Every row gives one point. Each copy is the shape, with its points in the same order, turned, moved and blurred by noise. Say if it was mirrored as well.
In the rows, 128 means zero.

Shape, 8 rows:
[99 72]
[155 204]
[116 108]
[165 90]
[68 120]
[111 119]
[108 167]
[97 187]
Copy 1:
[119 72]
[199 188]
[141 103]
[184 80]
[97 123]
[145 114]
[150 170]
[130 185]
Copy 1 is: only turned
Copy 2 (8 x 2):
[192 111]
[69 189]
[151 124]
[130 83]
[179 176]
[147 142]
[134 174]
[130 202]
Copy 2 is: mirrored
Copy 3 (8 x 2):
[172 79]
[94 196]
[140 103]
[105 91]
[186 124]
[149 118]
[149 173]
[166 191]
Copy 3 is: mirrored

Shape (10 x 4):
[118 79 102 98]
[176 134 104 193]
[83 122 144 190]
[150 62 144 113]
[83 85 133 129]
[127 64 162 42]
[178 144 60 88]
[89 130 171 57]
[114 141 111 60]
[118 122 113 178]
Copy 1, 10 rows:
[109 78 143 147]
[175 101 57 127]
[148 161 81 199]
[156 86 164 174]
[117 113 134 196]
[135 106 227 145]
[131 70 122 60]
[120 170 201 134]
[112 126 166 99]
[132 120 79 164]
Copy 1 is: only turned
Copy 2, 10 rows:
[98 134 116 90]
[82 104 95 207]
[136 41 103 151]
[92 128 160 111]
[122 88 117 90]
[125 156 176 56]
[102 207 79 154]
[190 141 148 79]
[157 172 107 104]
[111 77 89 161]
Copy 2 is: mirrored

Shape, 9 rows:
[154 135 154 139 169 76]
[151 65 161 88 183 82]
[127 123 65 136 160 139]
[153 144 166 149 98 54]
[89 145 98 104 154 133]
[142 133 161 125 175 142]
[124 74 149 150 161 98]
[129 60 159 27 34 124]
[69 141 139 77 78 125]
Copy 1 (9 x 6):
[151 113 152 157 189 98]
[105 42 154 118 182 84]
[59 145 131 165 155 137]
[192 105 96 162 149 107]
[79 142 112 124 185 163]
[126 124 181 119 170 135]
[115 66 159 165 161 136]
[113 42 52 46 86 125]
[126 111 60 85 158 182]
Copy 1 is: mirrored
Copy 2 (9 x 6):
[177 168 140 96 153 83]
[201 130 99 95 125 39]
[136 114 79 126 141 151]
[174 166 192 141 122 94]
[102 127 114 96 123 122]
[151 102 142 82 175 93]
[164 127 111 143 154 62]
[161 39 172 120 19 52]
[84 110 170 108 73 93]
Copy 2 is: only turned

Shape:
[75 181 176 194 95 164 109 84]
[125 154 161 115 92 98 79 155]
[210 166 79 99 170 101 141 117]
[102 166 103 99 156 103 186 112]
[80 118 139 135 147 58 154 64]
[135 136 68 95 210 70 200 147]
[73 109 196 164 77 178 99 84]
[188 150 111 131 153 99 136 151]
[64 146 120 117 156 112 107 117]
[136 188 139 150 84 84 150 132]
[90 130 79 74 149 91 164 110]
[178 145 178 117 150 130 139 177]
[96 142 176 215 113 149 83 128]
[171 137 55 145 122 100 183 150]
Copy 1, 14 rows:
[157 116 94 166 27 179 123 123]
[139 121 169 171 114 124 69 147]
[147 217 100 124 205 134 100 174]
[95 166 92 132 156 113 160 124]
[128 135 89 185 159 139 142 53]
[110 191 82 153 227 71 171 146]
[191 62 132 147 56 180 131 105]
[169 193 119 152 168 104 105 171]
[104 100 96 182 139 138 135 139]
[133 184 123 146 90 100 88 115]
[90 126 91 127 192 105 141 115]
[176 176 183 154 140 114 140 181]
[197 106 108 202 52 148 114 147]
[166 185 71 111 166 57 107 147]
Copy 1 is: only turned
Copy 2, 14 rows:
[42 155 118 184 190 123 71 52]
[115 123 115 173 144 82 94 146]
[190 210 120 132 126 117 189 105]
[106 190 146 89 182 130 161 127]
[110 136 199 132 226 121 154 104]
[158 183 129 78 191 145 223 158]
[68 103 142 170 173 150 35 65]
[165 181 105 164 141 130 169 131]
[103 118 113 104 196 98 130 103]
[76 180 142 190 143 107 145 138]
[118 149 160 62 165 119 170 135]
[164 190 91 167 157 145 100 161]
[77 115 89 210 194 141 89 74]
[122 175 126 142 115 167 214 133]
Copy 2 is: only turned
Copy 3 (14 x 8):
[113 111 97 200 70 187 140 66]
[127 104 131 106 109 144 82 127]
[170 190 136 76 174 154 161 166]
[97 194 146 143 140 113 172 157]
[153 166 156 181 128 64 155 92]
[117 211 154 125 203 91 173 201]
[105 70 120 170 98 139 152 20]
[174 140 123 114 164 151 147 170]
[76 176 144 161 154 133 104 106]
[150 141 89 135 76 125 130 151]
[91 199 142 116 164 75 156 133]
[139 87 169 111 140 170 152 175]
[126 77 98 203 126 178 118 70]
[146 153 69 116 181 118 184 179]
Copy 3 is: only turned
Copy 4, 14 rows:
[109 125 181 163 27 155 46 175]
[127 104 148 130 141 99 80 177]
[171 197 115 49 114 106 146 119]
[78 148 134 64 70 111 124 98]
[74 160 130 147 83 94 73 64]
[69 189 118 56 111 90 189 77]
[125 78 159 198 58 175 57 142]
[152 174 140 97 119 97 157 142]
[57 143 122 119 106 142 87 138]
[130 127 162 105 66 60 95 158]
[69 131 86 71 95 111 123 88]
[150 128 198 105 140 124 154 142]
[114 138 177 203 73 148 88 191]
[136 158 98 91 62 72 188 137]
Copy 4 is: only turned

Shape:
[130 112 83 122 130 140 145 240 148 156 138]
[125 132 191 151 146 131 95 129 151 150 141]
[125 128 95 118 107 114 143 123 140 141 138]
[110 141 79 147 162 111 125 131 32 155 136]
[167 124 249 123 106 109 107 173 136 157 130]
[109 110 163 151 184 132 144 133 147 168 112]
[128 84 86 114 91 155 66 116 138 120 141]
[126 139 80 146 111 115 134 113 138 68 139]
[137 122 87 155 81 114 103 119 145 139 103]
[113 137 107 122 118 157 141 147 114 168 102]
[132 121 114 144 142 200 125 124 136 163 135]
[131 147 94 154 92 117 98 130 132 133 139]
[115 126 89 122 84 124 85 133 129 148 144]
[129 135 89 125 192 129 103 115 106 144 109]
[171 135 114 141 101 132 113 113 153 152 144]
[144 87 101 150 109 113 128 141 143 166 129]
[135 139 87 150 148 189 126 160 102 99 129]
Copy 1:
[86 119 116 167 159 118 157 135 103 196 222]
[157 110 148 145 109 125 186 104 141 121 116]
[106 134 104 132 122 136 112 140 118 157 133]
[126 104 77 97 203 103 121 101 84 148 93]
[161 172 162 220 109 91 197 113 131 97 133]
[146 98 139 157 163 175 167 148 121 133 125]
[117 76 127 109 64 80 99 125 102 149 149]
[99 101 64 105 109 125 90 115 166 130 149]
[145 126 113 123 104 122 73 97 116 140 163]
[105 130 152 129 164 130 110 133 102 154 145]
[99 95 171 101 131 152 143 119 100 134 143]
[127 127 110 110 115 115 100 86 134 157 140]
[123 116 121 124 97 87 101 110 107 176 137]
[148 100 102 83 171 120 141 150 117 140 129]
[131 148 123 113 85 134 132 98 111 133 157]
[131 120 107 154 116 136 119 120 81 151 168]
[73 86 127 87 164 105 134 120 136 115 173]
Copy 1 is: only turned
Copy 2:
[106 143 119 149 116 199 146 154 219 140 61]
[138 120 123 87 155 131 169 125 119 170 125]
[117 132 126 154 140 126 125 155 150 100 114]
[189 94 69 173 110 125 116 84 176 97 110]
[156 174 157 71 171 133 151 122 163 221 150]
[157 122 121 135 108 134 180 143 109 173 93]
[87 61 133 114 145 140 76 153 155 121 117]
[105 118 152 144 138 151 117 108 124 56 114]
[101 107 137 172 178 144 103 134 134 126 120]
[107 132 92 169 110 126 124 128 158 153 110]
[97 93 90 140 93 155 146 149 135 150 139]
[108 106 118 149 177 145 121 119 152 103 121]
[101 97 111 135 169 126 102 144 174 116 109]
[160 100 73 136 111 153 111 117 113 119 88]
[113 121 117 139 165 156 123 159 136 124 157]
[132 106 142 170 149 154 127 167 155 140 113]
[97 106 101 139 84 184 124 89 157 108 118]
Copy 2 is: mirrored
Copy 3, 17 rows:
[144 36 187 153 156 180 142 185 142 83 139]
[125 128 118 189 114 155 113 148 158 177 129]
[107 91 117 124 121 130 140 147 133 96 117]
[118 59 103 115 165 163 147 94 57 152 146]
[157 179 153 168 125 161 131 185 180 179 184]
[122 104 134 212 91 166 146 131 117 147 128]
[130 71 130 117 116 99 55 126 154 110 126]
[130 105 110 108 142 125 111 147 116 98 53]
[128 74 128 98 94 109 118 163 133 141 99]
[97 74 162 120 105 168 140 125 127 129 131]
[128 65 141 154 95 168 121 85 161 127 117]
[124 75 110 103 130 132 114 158 146 143 101]
[105 63 115 104 131 123 95 155 145 126 132]
[107 68 138 164 145 119 138 89 93 151 109]
[139 93 115 121 112 117 140 138 180 134 112]
[151 69 125 136 95 126 136 162 130 114 137]
[149 69 161 127 152 179 106 94 125 118 83]
Copy 3 is: only turned
Copy 4:
[43 156 166 197 148 93 104 113 119 115 155]
[102 89 116 105 114 143 83 93 166 169 156]
[127 130 139 164 132 136 131 145 144 133 122]
[122 124 64 163 92 80 185 95 119 116 132]
[60 129 121 82 124 141 80 107 156 245 162]
[91 78 141 98 152 104 126 88 148 121 140]
[111 90 98 187 115 163 84 178 126 120 134]
[139 145 148 155 78 166 129 131 109 115 93]
[92 108 116 175 109 177 127 145 160 128 91]
[100 136 102 170 168 120 128 113 148 132 122]
[106 126 106 129 150 134 90 132 167 83 158]
[111 130 118 177 84 160 113 128 157 139 121]
[118 119 108 204 111 152 106 143 146 154 126]
[115 95 94 128 99 74 130 116 142 99 110]
[122 133 125 146 104 149 109 152 187 139 135]
[79 107 136 166 124 151 143 147 165 135 143]
[102 166 98 144 110 137 94 108 109 70 130]
Copy 4 is: mirrored
